Every row gives one point. The window is the flat piece filled in between its corners: a triangle in 3 columns, a solid with four corners in 4, and so on. A path goes straight from each point to the next, and from the last back to the first. After which points does the path pass through the window?

Window (3 x 3):
36 54 -23

30 -64 25

-41 -21 15
Path:
(1): 12 -64 -40
(2): -37 -54 -35
(3): -26 4 56
(4): -29 38 52
(5): -64 -32 -42
(6): 61 36 -51
(7): 63 53 -3
(8): 12 33 14
(9): 18 -9 -50
(10): -36 1 -12
(11): -18 20 47
(12): 1 -36 38
Through the window after points: 2, 8, 12

Window, 6 rows:
53 -48 -47 38 -34 39

-27 -16 -14 38 -25 -33

-1 8 15 -45 93 -16

-79 64 -36 -35 -29 20

-37 21 0 -53 -26 20

-39 -19 -71 -39 -55 48
Path:
(1): -41 -13 -12 -20 -25 48
(2): 2 28 -43 -56 -37 -14
(3): 45 -2 -66 -16 -19 -37
(4): 0 -22 -14 11 -1 45
(5): -24 -18 -2 17 -14 57
(6): 21 32 -53 -12 -20 -24
(7): -12 49 -55 -61 -19 -28
(8): -121 19 9 -14 -14 42
(9): -59 -10 10 -19 34 40
(10): 22 23 -36 -57 -17 -31
(11): -21 9 -26 -32 -31 -10
(12): -43 -3 -9 -16 -24 33
Through the window after points: 1, 3, 9, 11

Window (8 x 8):
-34 51 16 30 20 37 -86 -44

37 -50 -7 40 -27 -12 -74 -57

-48 1 55 20 26 56 44 18

-12 48 78 -24 81 72 -22 1

8 -35 -47 35 39 -36 -57 13

-47 -11 7 -69 0 39 74 23

40 -21 -63 29 10 -104 25 -14

37 -23 -82 11 15 -4 81 19
Path:
(1): -21 7 24 -8 58 40 5 -15
(2): -46 -58 -8 -20 58 49 18 -40
(3): 11 25 10 -18 -51 -14 20 44
(4): 11 -1 0 23 -1 3 -49 33
(5): -17 -11 -13 22 36 3 -29 -30
(6): -10 -12 -15 6 71 32 37 -75
(7): 16 7 -4 -1 -4 6 23 71
(8): 24 -12 8 27 -14 -4 -52 -14
(9): 1 -75 -41 19 48 3 -30 -83
(10): -28 -36 -27 2 80 4 19 -61
(11): 32 -3 21 -2 -34 8 28 56
(12): 4 57 67 -19 -22 33 -22 52
Through the window after points: 2, 4, 6, 8, 12

Window, 9 rows:
28 13 -38 -46 -50 -79 24 -25 42

-62 40 -37 -21 -44 9 97 25 3

8 16 -68 90 -38 1 51 -97 -29

-16 -20 -93 -16 -39 -19 5 -85 -13

-40 -67 111 55 37 48 -41 -26 -21

-25 13 7 25 42 45 -7 29 -25

-43 37 50 -46 -7 29 -47 -12 34

-25 -13 20 65 -75 16 4 55 -6

84 -15 44 -49 -13 92 12 -9 -30
Path:
(1): 12 -67 -45 57 -3 57 36 -22 58
(2): -5 -32 -5 32 -6 72 6 1 7
(3): -22 17 38 6 -19 42 17 -20 -46
(4): -25 -1 23 22 -8 15 -16 11 -47
(5): -21 -15 22 34 26 50 3 4 14
(6): -23 -18 -12 -9 15 59 21 -9 46
(7): -3 24 16 8 -7 13 -12 -1 -32
(8): 7 21 0 -18 -31 1 11 -30 -63
Through the window after points: 4, 6

Window (11 x 11):
-29 8 -33 6 12 42 15 12 73 -3 44

-20 4 -18 6 -35 19 -60 53 52 21 3

-27 -121 -45 -18 -23 73 -25 -39 60 -11 46

84 -27 15 -84 -30 -21 72 1 -81 7 40

52 40 -47 38 3 -7 -43 -1 7 1 -2

37 62 -47 -11 -33 39 7 12 -80 28 -8

21 -7 19 -26 40 -5 47 60 -93 -57 14

-24 -29 -4 66 24 50 -6 32 77 32 -33

-46 -79 -27 31 -58 18 32 -13 52 -42 19

38 16 63 -34 -17 20 20 -19 -73 -18 38

5 22 -19 9 -2 -16 -17 -1 -61 65 49
Path:
(1): 24 -26 -17 43 -38 41 23 17 5 -3 65
(2): 26 -40 -14 93 -8 64 8 68 44 11 22
(3): -53 -2 1 -10 30 13 -17 -18 52 34 -51
(4): 0 18 -10 -27 5 12 -4 -5 -15 8 11
(5): 44 -9 -4 16 -33 40 9 55 -14 4 45
(6): 34 -10 4 49 -16 52 -14 54 -16 -2 58
(7): -22 12 -1 -6 7 19 -7 -6 2 -11 -3
(8): -12 -13 4 -56 4 -21 9 -40 -12 -22 -28
(9): 24 -68 -25 39 -67 37 58 43 0 -11 77
(10): 22 16 9 61 -28 55 7 29 -38 62 86
(11): -3 3 -36 -30 4 -32 -30 -10 -19 14 -4
(12): 4 4 -29 5 8 -6 -13 -38 29 6 -28
(13): 55 -4 -41 39 -30 38 -35 58 -25 -13 75
(14): 48 -9 -9 43 -32 39 -9 22 22 -7 50
(15): -27 -21 -40 3 -10 -8 3 -21 12 -16 -15
(16): -55 -56 -14 -49 7 1 -20 -35 15 -2 -28
Through the window after points: 2, 8, 10, 12, 14, 16

Window, 14 rows:
-32 12 -40 -32 -27 -46 14 -26 20 -4 6 12 3 -12

3 44 -18 -2 7 -11 -9 18 63 24 -15 -16 -29 24

-19 1 13 6 17 -15 -30 -1 40 19 39 66 8 -43

24 27 6 68 48 70 -7 -6 -1 -99 -16 -43 -13 -79

-4 -4 3 96 84 5 -10 11 -3 -94 -48 -3 30 -37

-26 -33 27 10 -20 -15 10 25 54 10 -4 -21 15 -23

21 6 46 -24 -6 -33 37 -25 24 27 -9 44 -31 -10

22 14 4 71 91 12 38 8 24 -75 31 -20 61 -56

-18 -17 6 -11 9 34 14 -35 7 26 18 34 6 27

11 -18 3 20 121 21 -12 17 -21 -78 -2 -38 9 -66

19 15 10 -57 -37 -17 -21 12 29 -1 -2 32 37 21

-15 23 -1 -4 -12 -7 23 49 -22 15 18 31 -3 -5

15 -10 0 2 12 -5 -7 11 -4 -85 58 11 -55 32

6 22 18 14 -15 -42 -30 -15 -9 18 26 -24 8 11
Path:
(1): 34 5 -24 33 40 5 -2 16 8 -14 19 -9 -9 -20
(2): 38 -44 -32 26 22 36 -11 -16 3 7 10 34 13 -4
(3): -48 53 38 -9 8 -27 32 37 5 -20 17 -4 -1 -18
(4): -57 39 49 18 47 -4 -2 -11 14 -15 30 -5 -19 -38
(5): 68 -46 -41 23 6 7 25 28 25 -50 4 2 42 10
(6): 38 -16 -66 6 -4 26 -21 7 1 19 -3 43 7 -4
(7): -36 32 78 1 27 -22 18 -14 27 -55 12 -25 3 -21
(8): -47 10 71 -25 -10 29 15 -36 13 -75 -35 7 41 -11
Through the window after points: 2, 4, 6
